Rows are points. Any point is a mix of the corners, with weights that add up to 1. It lies inside the corners' shape when no weight is negative. Is each point inside? If not, which corners have a negative weight?

Corners:
(1): [18 37 21]
(2): [-56 -11  42]
(3): [-54 -36 -73]
(4): [ 32 -64  48]
Points:
[ -2 -33  57] => outside (3)
[13 28 19] => inside
[ 21 -54  37] => inside
[-41 -45  18] => outside (1)

Corners:
(1): [  0   3  10 -13 -46  -8 -55  52   1]
(2): [ 15  22  73  38  -7  21  19 -23  90]
(3): [ 47  91  95  59 -27 -33 -46 -31  28]
(4): [ 49 -25 -36 -34 -17  22  -7  79 -29]
(5): [-40 -38  40 -28  48   3  24 -10  -2]
(6): [ -3 -51  -6 -15 -47  21  30  55 -57]
(7): [ 20  -2   4 -88 -46  31   7  28 -32]
(8): [ 26 -12  47  16  -3 -63  -5 -55  68]
(9): [ 14  31  36  81  16   2 -13 -83  49]
(10): [-29   0 -40 -24  -6  -9  57  54 -31]
Points:
[ 33  62  19  -4 -68  14 -23  68 -24] => outside (5, 8, 9)
[-14 -20  26  22  47 -13  12 -25  66] => outside (3, 6, 7)
[ 12   2  18 -10 -12   1  13  -3   6] => outside (1)
[ 11   2  20 -19 -23  14  11  10   4] => inside
[ 19   4  32   9 -17   5   3   8  24] => inside
[  8  27  22  10 -14 -14   7   9   2] => inside
[-15 -15  25 -29 -24   1  14  34  -8] => outside (4, 9)

Corners:
(1): [-17  -1  -5  -6  34 -43  15  -2 -25  95   0  22   1  45 -10 -17   9  50]
(2): [ 25 -55  46 -32  11 -43 -49  40  73  -7  -4 -15   0 -62  49 -23  36   2]
(3): [ 14  -3  -8  -9  51  24 -18  -2 -44 -26  25 -11  16   3  -4   5 -18 -52]
(4): [ 11 -50  10 -56  36 -37 -17  -8 -53 -73 -38  18  30  10   0  24  -4 -20]
(5): [ 27  -4 -44  32  -9   8 -34  19 -58   0 -50 -63  70 -17 -56  13  21  28]
(6): [  6 -17 -27  -2  49  23  -8   2 -21 -16  -2 -34 -13  29   0 -27  27  41]
(7): [ -8 -26   6 -40  16 -25 -12 -29  28  -7  12  20   7 -28   4  55  30 -58]
(8): [-14 -41  -2   1   0 -18  20   8  10 -29 -15   0  29   7  48  19 -31 -79]
(9): [ 57 -23  21 -30   0 -25 -23  59  36  46  11 -11 -16 -42   7  63  42  51]
(10): [ 62   7 -11 -56  31 -70 -11   5  19 -26  54 -13  18   1 -22  32  66 -19]
(11): [ 22 -69  50  -4 -28 -45  -7 -20 -27 -33   6  -7  13   0 -10  27  41 -25]
(12): [ 46   0  15  14 -20  57  23  15   1 -40 -19  77 -26 -44 -53  27  22 -51]
(13): [ -1  -6  11 -10 -24  43  43  -1  31  36  13  -4  -4  -3  -3 -16 -18  11]
(14): [  0  27  35   1 -24  28  29  -8 -14 -27 -27 -72 -18 -47   9 -22  39 -18]
(15): [ 23 -17  -4  -3  32  16   4   3 -12  43 -62 -78  48   4  -6 -18  32   9]
(16): [ 62  -5  47  47  22  -3 -14 -42  -2 -37 -60 -33   3   5 -15 -19   1  14]
(17): [  6   0  11  10  50 -19  48 -35  15  40  48   8  46  -7 -28  23  26  14]
(18): [  9  -5  14 -14 -16  44 -20  28  -5 -29  30  74  50  40  35  27 -14   1]
(19): [-72 -18  59 -44 -39 -48  -4  55  42  12 -10 -19   2   4  20  56 -12 -57]
Points:
[  4 -22   4 -30  11 -24  -7  19  10   9  16  10  16  -3  -2  31  20 -14] => outside (14, 16)
[ 15  -1   4   7  11  -1   7  -4 -10  16  -5 -17  14  10 -15   9  17   5] => outside (2, 4)
[ 14 -16  -5 -12  22  -8  -1  -3 -11   3   0  -4  26  15 -13  22  15  -8] => outside (2, 14)
[  9 -28  17 -22   3 -42  -3  30  11   7 -12 -30   1 -33   2  20  42  -7] => outside (3, 7, 13, 16, 18)

Corners:
(1): [ -5 -12 -11  -8   1   6  17 -13  -7 -18  17   2 -19  14  11  -9  26  -3
   5 -21]
(2): [  9 -10  -7 -32  14  -4   9  12  -7 -18  -2  37   1  -7   4  -8  -5 -31
   0  26]
(3): [ -1  25 -18   2 -45  17   2 -38   0 -15 -36   5 -20 -13  28  -8  23   6
   6  28]
(4): [  1   9  -8  11  24 -29   3  -6   0 -11  16  29  10  18   3  -7 -24   2
  -7   6]
(5): [ -9 -11 -10  -4  23  22  21 -28   5   0   9   0   4  -9   6 -11  17  19
  25 -24]
(6): [-17 -19 -13  15   3  28  16 -18  -5 -14  21 -11  16  -1 -16   6  39  10
  15  13]
(7): [ -6  24   1   4   5  10 -15  -6   3  -4  16  -5 -28  -9  16  20  18  -1
   6  21]
(8): [-21 -25  -8   2 -35  19   3  18  12 -24  15  -9  51 -31  13 -11  29 -10
   0  -4]
(9): [-11 -20  -7 -95  -2 -21   3  19  13 -28  16  39  -2   3   1 -20  -9 -16
   4  -6]
(10): [ -4 -18 -13  21   2  25 -15  16  -3  20  23  19 -22 -11 -12  29   8  -2
 -15 -23]
(11): [-19  -5   8  12   7  -1   7   2  10   8 -28   9 -27  11  23 -15   7  -4
  18  -1]
(12): [  4 -11  12  14   0 -42  10  21 -42  77  -7 -12   4   2  21   7 -88  -1
  39 -16]
(13): [ -1  -9  -3  11 -25   1  18 -14  -3  -5 -93 -35 -35 -20  31   4  23  13
   2 -14]
(14): [-26   4 -19  25  -7  19  21  -2  -6 -13 -54 -13 -15 -17   6   9  10   1
  20 -15]
(15): [  3 -21  25   8  -8  -5  -1 -14  -4 -18   4 -13  -5  -7 -70 -17  26   1
   1 -17]
(16): [ -4 -16  29  10  -6  35   1 -21 -13  -2  16  12 -11  -6  12  34  13   7
  18 -17]
(17): [  9  -5   5  18 -15  24   3 -13  15  -4  14  -4   3  15 -33 -14 -41   8
   2 -14]
(18): [ -9 -10  -8 -12   5  13 -26 -24  19 -25  21  12 -18   3   6 -25 -11  -3
   1  19]
(19): [ 31 -15 -11  23   0  18 -58  13 -13  13  30   7  -7  13 -21  -1  17   2
  13 -22]
(20): [  2  -8  27  14  12   6  -3  21 -62  21  13  -3 -23   2  19  -7  -6   4
  10  -2]
(21): [-10   3  19 -52  10 -10 -25  16 -11 -12  33   8  21  18 -58 -19   4 -29
 -16 -13]
Points:
[ -2 -12   2  -2   5   0  -1   7  -9   6   4  12  -5   3   7  -2 -14  -4
   7 -15] => outside (3, 6, 7, 15)
[-2 -8  2 -5 -4  5 -2 -3 -3 -3  7  5 -4  0 -1 -6 -1 -2  6 -4] => outside (14)
[-6 -6 -4 -3  1  5  0 -1 -4 -1  3  6 -5 -1  9 -2 -1 -2  9 -3] => outside (15)
[ -7   0   2 -13   7  -1   0  -9 -15   1  -9   1 -18   5  20  -3   5   4
  16  -6] => outside (2, 8, 10, 15, 17)
[ -4  -4   0  25  -3  14   0 -10  -8   4  -2  -8 -16  -2  10   2   9   8
  12  -4] => outside (2, 9, 21)

Corners:
(1): [ -4  13 -45 -31 -18  54  46 -12 -48 -28 -45  37 -36 -57 -27 -54   6 -45
 -17  27]
(2): [ 28  32 -21  34  -7 -25 -45   0  11  50  22   1 -16  21  -9  55  48   8
 -28  -4]
(3): [-45 -23   3  34  40 -16   1  51  23  33 -41 -35 -15  51 -23  34  38 -34
  31  10]
(4): [ 43 -41  35   9  37  27  56 -49 -19 -29 -13 -55 -30 -48  -8 -52 -12  -6
 -41  18]
(5): [  5 -31 -46  28  24 -21 -73  35  19 -24  32 -30  63  49  10   7  56 -27
 -17  43]
(6): [ 75  57 -21  -6   6  13 -13 -60  22  32 -78  43  10 -59 -66 -33 -42 -41
  22  43]
(7): [ 39  -4   8  46  27  36  32 -12 -38 -60  -6   7 -40 -35 -48 -41 -39 -12
 -24  22]
(8): [ 17 -45 -19   3  64 -11   9  37  32   5  11  -4 -37  20 -11  43  39  28
  37  38]
(9): [ 29  26   4 -16  -8  14   1 -30 -13  44  -8  60  41  -9 -72  -2   2 -34
  14  74]
(10): [ 59  -5   3  25 -37   1  69 -18 -32 -60 -37 -19 -42 -16  34 -62 -21  13
   6  57]
(11): [ 44  26  -6 -14 -11   7   7  15  26 -17 -52  12  43 -57 -59  24 -17  10
 -43  49]
(12): [ 28 -24  13   5   0 -36  -1  52   0   1  22  -3   3 -19  43  26   9 -21
  46 -19]
(13): [-25  19  -6 -25  -8 -29 -43   6  20 -20   3  -6  20  64  -9  13  18  43
   7 -39]
(14): [ 26  -4  63  -9  31  -6  -6  28 -45 -30   3   6 -67  12  16 -34 -28 -52
 -20  20]
(15): [-45 -20   3  31  -7  18 -48  64  23  -1  23 -23 -30 -25 -10 -12  27  10
  27  21]
(16): [ -6 -53   6  37  -9 -14 -47  44  58 -20  -3   7  11  38 -23  44  39 -20
 -35  -9]
(17): [-21  16 -43  -7  12 -29 -18  46  95 -31  35 -24  -1  65 -18   9   6 -54
 -18  -3]
(18): [  5 -47  19   8  20  80 -10  26  39 -13   6 -28 -11  31  26  47  23 -13
  22 -36]
(19): [-13 -20  -9  13   2 -13 -61  -1 -19 -12   2 -65 -19  16 -43  75   8 -27
  20  -8]
(20): [-14  38  14   8  21   6  47 -39  -3 -20 -21  32   5 -55   6 -28 -28 -10
 -19  45]
(21): [  4  -5 -40  13 -37   0  23 -33 -18  53 -41  67  43 -32 -40 -11 -78 -22
 -48  33]
Points:
[ 14 -10  -1  16   9   9   8  10  -5 -15 -15  -6 -23 -14  -7  -8  -5 -23
  -5  23] => outside (9, 13)
[ 34   2  -6  -3  16  11 -28  15  33 -12   7   7   5   0 -18  -5  20 -13
   1  14] => outside (3, 10, 19, 20, 21)
[ -2 -21  -5  12  11  -1  -6  21  13 -19   5 -19 -11  16   1  12  16   0
 -10   2] => outside (6, 9)
[ 10  21  -6  -5   7 -10 -21  -6  17   1   6   5 -11 -18 -40  23  16   5
  -2  -2] => outside (3, 5, 10, 14, 18, 21)
[ 14  -5 -13   7   1   8   3   0  13 -11 -20   4  12  -8 -27  -3  -1 -13
  -1  27] => outside (2, 14)
[-12 -17  -6   4  18   1  -8  19  13 -24 -12  -2   8   2 -45   3   8 -10
 -30  32] => outside (2, 6, 10, 12, 18)
[ 16  25  -4  -4  14  12  22 -12  -4  -5 -36  11 -20  -3 -40  -1 -21  -9
  -2  27] => outside (4, 5, 12, 15, 16)
